Rows are points. Any point is a mix of the corners, with weights that add up to 1. It lies inside the corners' shape when no weight is negative. Is each point inside? If not, which corners have a negative weight?
In the rows, zero is written as 128.

Corners:
(1): [ 53 161]
(2): [173 173]
(3): [166  69]
Points:
[163  89] -> inside
[ 86 140] -> inside
[ 76 159] -> inside
[168 167] -> inside
[ 83 148] -> inside

Corners:
(1): [ 71 211 151  81]
(2): [148 191 101 158]
(3): [197  84 221 193]
(4): [130 146 125  98]
(5): [112  79 207 191]
Points:
[133 146 134 114] -> inside
[137 135 179 168] -> outside (4)
[147 178 115 156] -> inside
[136 174  93 139] -> outside (1, 3)
[124  95 214 149] -> outside (2)

Corners:
(1): [ 99 168 134 147 102  93 189 172 234]
(2): [123  62  59  83 152  72 125 178 107]
(3): [109 143 202 185 128 141 109 236 230]
(4): [ 27 155  96 135 131 205 185  44  66]
(5): [178 130 124 144 156 105 138 100 105]
(6): [176 111 106 103 137 122   7 137 170]
(7): [ 67 224 193 119 144  47  99  59 160]
(8): [ 82 154 218  84  77 219 117  47  35]
(9): [ 92 161  72  47 170  85 110 189 150]
(10): [191  38 127 116 175 127 118 115 157]
Points:
[145 110 101  96 141 110 107 184 165] -> outside (4, 7)
[ 93 163 141 119 124 113 143 128 162] -> inside
[126 120 110 115 135 101 126 150 155] -> inside
[111 137 161 126 122 145 125 105 126] -> outside (9)
[126 137 124 106 141 101  80 128 154] -> inside
[108 149 130 109 146 126 120 138 153] -> outside (2)
[116 160 143 127 138  94 132 116 155] -> inside
[150 150 177 136 131 124 110 124 175] -> outside (2, 4)
[102 141 133 105 129 149 124 102 103] -> inside

Corners:
(1): [162 216 134  52 145  62 157 218 140 172  54  64 174   7]
(2): [ 13  76  36 167  55 185 114 122 174 137 189 165 113  97]
(3): [142 150 172 125  96 136 143 114  50 133  99 129 135 155]
(4): [ 94  91  46 216 114 145  68 137 181 104 106 138 131 175]
(5): [133  99  66 186 138 210 116 152 113 101 147 159 127 167]
(6): [ 63  61 103 161 151 147 106 128 107 108 176 136 127 139]
(7): [151 163 169  85 132 160  49 135 146 144 161 143 154 141]
(8): [171 181 174 186 171 144 147  89  46 152 136 140 146  81]
(9): [134 188 189 106 168 103 195 154 183 178  96  90 143  79]
(10): [108  99 177 180 115 195  59 144 128 138 117 113  87 118]
(11): [189 117  84  79 152 142  97  96 117  87 139 145  65 124]
(12): [140 244 183 101 170 122 149 142  74 119  99 136 118  79]
(13): [ 89  69 123 126 130 212  64 103 138 127 101 174 140 136]
(14): [103  70  98 188 131 182  67 130  81 143 145 231  97 206]
(15): [ 70  52 155 100  64 131 103 179 189  98 198 221 140  26]
Points:
[100 124  84 160 129 175 100 125  99 127 135 161 145 146] -> outside (9, 10, 11, 15)
[145 179 120 139 160 145  98 134 101 130 124 126 119 123] -> outside (3, 9, 13, 15)
[147 189 108 151 171 147 128 134 119 147  77 115 123  89] -> outside (3, 6, 7, 15)
[123 124 131 137 125 150 123 131 124 118 122 126 112  89] -> outside (7, 14)
[104 125 114 144 123 159 125 140 135 130 139 147 126 113] -> inside
[146 110 121 179 136 119 119 157  60  93 121 153 118 112] -> outside (2, 7, 9, 13)
[118 129 145 136 136 161 122 130 121 135 138 147 122 119] -> outside (1, 4)
[108 114 106 117 124 144 105 148 134 126 127 162 130 130] -> outside (8, 10)
[124 150 141 143 135 129 147 146 124 138 121 126 120  88] -> outside (7, 13)

Corners:
(1): [101 147 106 126 125 143 133 147 116 108 172 102 115 125 100 124 108 118
 113 119]
(2): [137  56 194 108 152 161 126 125 168 205 101 143 116 155 155 108 130 176
 102 117]
(3): [111 167  98  61  99 156 155  89 126 112 153 132 119 104 115 135  78  95
 157 123]
(4): [114 136 184 112 132   7 124 146 155 134  71 207  90 136  94 139 237 115
 112 166]
(5): [116 163 148 132 122 116 124 151 155 101 150 132 129 103 149 158 135  96
 182 106]
(6): [104 177  87 118  79 179  72 160  97 158 151 139  71 156  95 121 168  95
 146 123]
(7): [130 150 111 127  96 133 128 103 141  80 167  67 106 148 149 109 100 137
 154 122]
(8): [130 171  97 117 106 143 155 132 107  99 120 156 136 123 125 100 104  80
 148  70]
(9): [116 160 134  73  95 133  78 137 119 121 133 157 125  98  73  63 109  88
 130 106]
(10): [ 98  85 210  90 143 145 128 151 120 189  55 132 142 183 131 166 112 142
 137 131]
(11): [112 152  97  99 113 138 144 165 135  65 168 136 128 137 138  85 145 116
 145 135]
(12): [109 104 149 141 181 117 156 100 135 163  58 164 183 136 151 103 136 103
 148 165]
(13): [115  95 209 120 164 142 144  77 160 157  91 173 167 150 137 113 147 212
 125 125]
(14): [153 161 142 134 120 135 143 157 110 140  87 112 150 108 179 130 182 147
 127 139]
(15): [173 160  73 122 135  90 129 125 133  72 169 101 163 145 151 149 134 128
 179 120]
(16): [154 193 111 140 127 107 168 166 104 122 166 119 107 149 131 133  76  94
 216 139]
(17): [121  72 183 148  87 154 113 147 144 193 105 158 153 166 158 140 161 172
  96 164]
(18): [ 96 130 111 113 104  34 155 130 134  94 181 126 153  90 148 128 133 146
 193  89]
(19): [123 126 145 102 127 105  84 118  82 119 148 198  80 112  97 118 162  93
 138 137]
(20): [ 94 135 172 117 136 130 113 133 141 185  92 150 148 165 184 145 131 149
  87 157]
(21): [115  86 143 124 138 154 110 120 160 149  79 174 132 130 138 128 103 193
 115 151]
Points:
[124 140 138 117 124 125 135 133 135 136 121 139 134 139 137 125 126 128
 152 128] -> outside (1, 19)
[123 139 128 116 115 129 130 142 130 136 123 132 131 133 139 125 128 124
 141 125] -> outside (13, 19)
[117 138 135  91 124 109 107 141 127 114 143 150 107 112 101 133 160 131
 145 115] -> outside (7, 8, 12, 16, 17, 20)
[139 162  95 102 112 118 125 123 125  90 174 123 101 126 105 101 110 113
 165 107] -> outside (5, 10, 12, 14, 17, 20)
[137 135 143 115 123 120 128 128 142 120 135 135 121 151 135 131 113 133
 150 133] -> outside (1, 6, 12, 14, 18)
[118 130 146 108 122 108 118 131 129 133 126 156 120 126 122 118 143 123
 136 128] -> inside
[115 127 145 113 124 126 121 126 135 134 118 147 131 133 132 124 140 137
 127 130] -> outside (16)
[113 127 136 113 119 102 133 130 135 124 139 141 136 121 136 121 132 138
 152 116] -> inside

Corners:
(1): [105 138 128 102 148  94 172 150  86  88  87  60  79 139 158  97 123 114
 171  81]
(2): [115 120 125 145  75  98 138 133 105 154 138 170 126  98 154  96 148 104
 102 135]
(3): [ 75 137 115 165 135 101 120 113 162 124 129 162 119 143 151 146 140 112
  92 125]
(4): [118  88 109 142  66 130 116 146 130 141 154 165 184 153 143 159 132  98
  95 197]
(5): [169 154 118 124 159 133 163 110 173 125  95 144 207 126  69 164 153 208
 205 156]
(6): [142 133 107 148  98 175 134 125 120 143 123 170 153 150 116 149 117 106
 107 166]
(7): [178 138 137 140 131 135 140 200 194 111  97 127 169  97 128 157 134 235
 207 160]
(8): [164 129 103 147 121 124 143 144 190 123 140 126 155 126  62 130 132 194
 191 145]
(9): [106 183 143  90 125 108 144 121 123 114 121  97 101  85 150  74 124 100
 154  87]
(10): [125 147 106 139  94  99 132  99 118 135 121 185 130 146 130 148 109 123
 108 156]
(11): [ 83 158 139 125 140  87 171 161 153 131 159  86  46 143  92 106 108 124
 183  89]
(12): [121 174  98 117 172 108 141 133 202 151  82 143 109 121  93 139 138 215
 195 168]
(13): [165 137  99 108 137 130 153 182 201 136 103 133 108 125  99 192 172 249
 161 151]
(14): [ 77  82 148 138  87 126 140  58 110 127 139 180 133 118 139 103 133 134
 139 115]
(15): [154 131 105 132 186 129 121 160 159 155  75 115 132 113 123 150 109 238
 222 127]
(16): [113  90 127 134 123 138 165 105  86 134 148 141 124 113 162 124 129 135
 106 154]
(17): [ 75  88 128 166 113 109  82 120  88 138 159 180 143 167 140 124 121 100
  92 166]
(18): [ 97 163 136 125 168 144 189 111 117 133 150  67 133 184 170  68 129 109
 133  90]
(19): [115  97 152 141  97 111 120 125  93 153 128 160 154 133 133 104  91  98
  90 163]
(20): [ 90 137 157 145  78  91 128 133  92 115 122  69 102 123 128 109 110  94
 151 113]
(21): [107 122  97 143  79 125 144 162 104 118 136 153 155 135 136 152 116 122
  78 156]
Points:
[125 126 127 136 122 119 139 142 133 127 120 132 136 127 130 129 125 151
 147 141] -> inside
[ 96 114 145 125 100 127 164 127 107 111 148 105 110 126 150 104 126 103
 119 109] -> outside (2, 5, 10, 12, 15, 17)
[124 115 120 139 120 130 148 138 135 126 131 132 147 136 125 140 140 157
 147 137] -> outside (9, 10, 12, 19)
[119 138 123 131 133 121 150 134 137 127 125 117 128 138 131 120 130 144
 148 126] -> inside

Corners:
(1): [ 62 177 126 155 144 191 190 124  96 121 121 101  61 107 167 172 137 200
 142  81]
(2): [109 101 100  75 130 121 105 115 126 106 119  92  56 138 177 109 102 168
  89  89]
(3): [153  68 207 169  91  81 192 175 154 122  85 198 171 123  88 161 189 106
  81  95]
(4): [123  98 219  61 124 217 148 196  95  96 132 113  87  92 213  58  98 169
 152 142]
(5): [133 165 118 129 116 211 191 205 130 162 181 209  73 163 158  62 109 186
 119 162]
(6): [ 96 155 188  70 111 113 128 153 205  86 123 157 149 142 108  86  77 175
 168 113]
(7): [116 101 166 104 127 155  84 164 146 122  95 199 151  95  97 190  83 139
 107 109]
(8): [165 171 118 163 143  83 143  84 154 177 137 164 123 131 130 129  87  99
  38 149]
(9): [209 115 146  93 115 144 131 156 170  66  70 227 131  76 161 134 170 129
 167 164]
(10): [155  77 220 166 141 113 145  93 219 176 163 101 141 157 137 212 176 173
 151 156]
(11): [106  81 171 160 131 123  98  68 204 108 117 159  82 147 113 207 122 101
 171 116]
(12): [182  49 126  62 113 171 139 109 208 119 205  91  77  83 152 206  59  94
 166 157]
(13): [152  58  78  87 178 249 103  74 142  87 173 124 173 103  95  89 165 193
 173  81]
(14): [163 183 185 130 126  85 163 159 119 142 213 125  53 126 164 133 119 104
  65 113]
(15): [161 134  72 171  64 126 113  88 101 148 224  85 147 154  66 154 132 161
 158  48]
(16): [113 138 114 123 105  87 200 120  98  94 152 138 110 173 117  92 150 184
  83 154]
(17): [175 197  94 142  89  76 126 146 106 121  87 139 127 181 160 145 153  99
  75 112]
(18): [ 97 168 109 177  80  82 143  56 204  85 197 107  61 190 168 125 113  73
  41 174]
(19): [191 122 183 149 142 223 180 130 152  99 145  85 130 134  85  93 143 221
 183 152]
(20): [123 138 195  91  69 123 163 185 173 123 140 205  90 120 113 103 149  72
  74 178]
(21): [ 61 115 113 150 184 120  61 139 169  54 129 121 122  94  88 147  61 110
 173  74]
Points:
[132 116 139 132 125 147 147 118 157 116 167 127 112 136 123 132 123 140
 131 125] -> outside (2, 7, 9)
[143 144 140 142 102 109 156 124 151 127 142 139 102 150 131 150 133 137
 103 130] -> outside (4, 13, 21)
[133 130 135 117 118 123 163 115 167 122 137 144  88 134 155 151 135 131
 102 138] -> outside (4, 7, 15, 19, 21)
[143 141 135 123 106 121 136 138 142 115 129 145 110 140 137 132 132 124
 107 125] -> inside
